Each point is reached from the start by the listed moves, each made once or not at all, plus a little noise. Say if it took an odd or an even number of moves. Then give how often each move was made.
In the rows, 128 means zero.

Moves:
(1): [172 118]
(2): [139 177]
Start: [130 133]
Points:
[185 173] -> even (1, 1)
[128 132] -> even (0, 0)
[139 183] -> odd (0, 1)

Moves:
(1): [154  86 142]
(2): [176 149 109]
(3): [136 143 179]
Start: [105 139 134]
Points:
[127 105 148] -> odd (1, 0, 0)
[193 129 182] -> odd (1, 1, 1)
[167 176 167] -> even (0, 1, 1)

Moves:
(1): [188 129  91 124 118 113 124 122]
(2): [134 184 168 153 140 112 109  95]
(3): [142 106 182 124 131 142 138 111]
(4): [127 120 108 169 136 161 153 110]
(5): [139 121 122 129 187  95 128 103]
(6): [126 133 116  99 146 192 107 139]
Start: [156 138 162 136 122 130 116 168]
Points:
[221 122 177 128 117 127 124 154] -> even (1, 0, 1, 0, 0, 0)
[160 135 158 133 122 126 124 172] -> even (0, 0, 0, 0, 0, 0)
[241 103 174 131 178  99 128 114] -> odd (1, 0, 1, 0, 1, 0)
[237 195 146 126 200 127  82 111] -> even (1, 1, 0, 0, 1, 1)

Moves:
(1): [149 144 138 106 130 140 127 126 111 151]
(2): [105 143 116  99 145 127 130 153 131 118]
(3): [129 144 145 145 155 134 145 125 128 120]
(4): [143 123 107 141 134 137 124 135 142 126]
(5): [110 119 132 127 181 148  96 131 125 142]
(6): [136 128 116 107 122 189 145 130 142 109]
(7): [142 131 119 112 143 123 157 111 140 143]
(8): [135 108 130 128 127 139 130 136 112 130]
Start: [122 139 138 124 128 137 111 130 150 135]
Points:
[128 151 128  76 180 209 179 145 163 115] -> odd (0, 1, 1, 0, 0, 1, 1, 1)
[166 167 134 112 158 225 140 132 161 131] -> even (1, 0, 1, 1, 0, 1, 0, 0)
[141 123 133 137 229 177 128 129 154 157] -> odd (0, 0, 1, 1, 1, 0, 1, 1)
[163 161 126  96 225 239 136 118 169 158] -> even (1, 0, 1, 1, 1, 1, 1, 0)
[132 178 127  85 249 178 122 143 158 168] -> even (1, 1, 1, 1, 1, 0, 1, 0)
[137 131  98  94 164 151 143 155 159 138] -> even (0, 1, 0, 1, 0, 0, 1, 1)

Moves:
(1): [168 145 142 138 114 119 149 138 117 147 105 164 142]
(2): [122 167 125 136 129 151 140 109 113 132 111 119 109]
(3): [130 134 172 141 141 151 113 126 120 117 114  89 138]
(4): [120 113 127 146 125 103 154 110 159 106 123 123 119]
(5): [134 113 138 130 156 111  97 103 125 127 135 159 135]
(6): [120 115 118 132 106 170 115 125 146 125 106 153 115]
(7): [136 123 126 101 142 134 138 115 156 144 118 113 135]
(8): [141 117 110 147 167 127  85 142 132 112 117 134 136]
(9): [147 124 113 106 105 106 119  98 151  96 151 114 126]
(10): [133 139 144 151  92 114 135 160 136 194 133 138  94]
(11): [131 144 142 138 115 159 176 147 141 153 166 139 113]
Start: [131 135 151  94 139 133 108 107 112 119 144 133 105]
Points:
[154 157 120 125  97 161  63 102 150 139 123 152  45] -> odd (0, 1, 0, 0, 0, 1, 0, 1, 1, 1, 0)
[196 145 137 128 166  84  84  41 143  70 115 177 104] -> even (1, 1, 0, 1, 1, 0, 0, 1, 1, 0, 0)
[158 113 152 108 144 176  28  87 148  56 119 113 106] -> even (0, 0, 1, 0, 0, 1, 0, 1, 1, 0, 0)
[183 184 190 131 157 249 128 113 141 155  84 149  99] -> odd (1, 1, 1, 0, 0, 1, 1, 1, 0, 0, 1)

Moves:
(1): [157 129 124 133 130 121 132 138 151 103 131 138 148 131 120]
(2): [118 158 128 116 116 162 113 143 130 131 110 144 133 134 126]
(3): [114 139 154 123 138 136 134 124  94 116 136 121 129 128 112]
(4): [105 136 131 160 124 134 147 136 137 103 127 130 118 127 124]
(5): [109 138 111 118 149 144 147 171 120 135 142 118 143 110 108]
(6): [122  89 125 104 124 139 163 163 154 139 111 135 146 145 100]
(7): [136 144 128 112 126 115 149 115 125 146 124 147 117 120 123]
(8): [116 143 143 115 102 114 140 146 123 126 126 126 132 126 128]
(9): [134 127 144 125 148 109 121 135 152 131 105 128 127 125 130]
(10): [151 130 155 164 114 127 126 143 120 169 125 114 127 104 134]
(11): [120 131 135 129 138 133 128 128 157 114 154 128 129 124 140]
(12): [130 107 121 107 136 131 111 141 113 127 128 161 108 122 117]
Start: [140 177 109 100 138 124 128 140 110 137  98 108 125 135 153]
Points:
[118 192 148  75 116 116 223 196 127 108  80 140 146 143  90] -> even (1, 0, 1, 1, 0, 1, 1, 1, 0, 0, 0, 0)
[168 166 137  65  91 149 140 249 131 166  63 158 149 128 114] -> even (1, 1, 0, 0, 0, 1, 0, 1, 0, 1, 0, 1)
[106 157 105  79 121 180 151 209 135 126  64 171 118 149 107] -> even (0, 1, 0, 1, 0, 1, 0, 0, 0, 0, 0, 1)
[163 129 144 123 153 122 158 224 195 128  82 138 131 117 125] -> odd (1, 0, 0, 1, 0, 1, 0, 0, 1, 1, 1, 1)
[167 210 133 124 121 148 143 190 120 151  76 175 108 107 129] -> even (1, 1, 0, 1, 0, 0, 1, 0, 0, 1, 0, 1)

Moves:
(1): [143 136 155 134 135 123 137 149 160 111 111 112 114 161 136 118 150 118]
(2): [136 174 121 119 126 150 112 113 111 110 118 128 125 155 138 101 126 120]
(3): [128 126 140 154 130 114 127 113 118 134 127 134 133 134 123 143 134 147]
(4): [128 121 126 150 112 134 122 129 139 136 123 132 136 124 124 108 113 138]
(5): [119 112 125 140 162 116 127 114 130 115 108 121 122 133 115 124 123 117]
(6): [132 111 152 127 125 167 123 122 125 108 116 127 100 120 127 130 119 130]
(7): [125 136 149 115 144 127 153 124 133 132 148 146 117 126 126 120 124 140]
(8): [104 131 126 124 149 148 132 143 116 131 104 158 131 127 117 130 146 133]
(9): [133 132 130 109 124 159 109 106 169 143 135 127 138 131 123 137 129 133]
(10): [143 123 144 132 144 129 111 141 113 155 137 118 122 115 132 116 127 110]
(11): [132 127 136 144 129 128 119 123 133 117 151 146 142 126 122 131 135 103]
(12): [137 130 128 116 120 115 115 128 140 144 132 164  99 130 139 129 134 122]
(13): [129 117 110 124 132 140 147 120 117 136 122 139 142 139 148 121 136 127]
(14): [107 130 127 122 119 137 114 106 130 139 123 111 118 144 120 136  92  94]
(15): [126 128 104 148 135 131 124 138 137 125 132 128 113 122 150 140 110 160]
(16): [132 135 111 150 131 147 151 104 124 139 112 132 111 106  97 145 133 111]
(17): [ 96 120 124 130 119 125 133 113 119 135 141 111 104 120 131 115 152 118]
(18): [133 119 109 125 120 137 131 134 119 137 155 137 129 154 105 120 131 138]
Start: [124 119 110 133  97 131  97  95 130 127 149 123 115 154 144 112 108 158]
Points:
[ 99 105  97 132  74 249  72  45 166 176 125 184  54 163  69 127  77 133] -> even (0, 0, 0, 1, 0, 1, 0, 1, 1, 0, 0, 1, 0, 1, 0, 1, 0, 1)
[115  77 129 176 110 155  53  33 183 191 178 132  79 226 126  70 128  88] -> even (1, 0, 1, 1, 1, 0, 0, 0, 1, 1, 1, 1, 1, 1, 0, 0, 1, 1)
[116 121 179 135  91 157  61  62 215 188 200 142  55 180 143  70 113  84] -> odd (1, 0, 0, 1, 0, 0, 1, 0, 1, 1, 1, 1, 0, 1, 0, 0, 1, 0)
[108 175 107 141  89 207  86  54 185 151 101 162  50 181 124  72 168 127] -> even (1, 1, 0, 1, 0, 0, 0, 1, 1, 0, 0, 1, 0, 0, 0, 1, 1, 0)
[171 100  84 171 149 177  87  72 194 165 161 166  66 189 132 111 136 115] -> even (1, 0, 0, 0, 1, 0, 0, 0, 1, 1, 1, 1, 1, 0, 1, 1, 0, 1)
[114 110  89 182 114 153  84  43  70 162 156 118 104 204 135  32 129 148] -> even (0, 1, 1, 1, 1, 0, 0, 0, 0, 1, 0, 0, 1, 0, 0, 0, 1, 1)
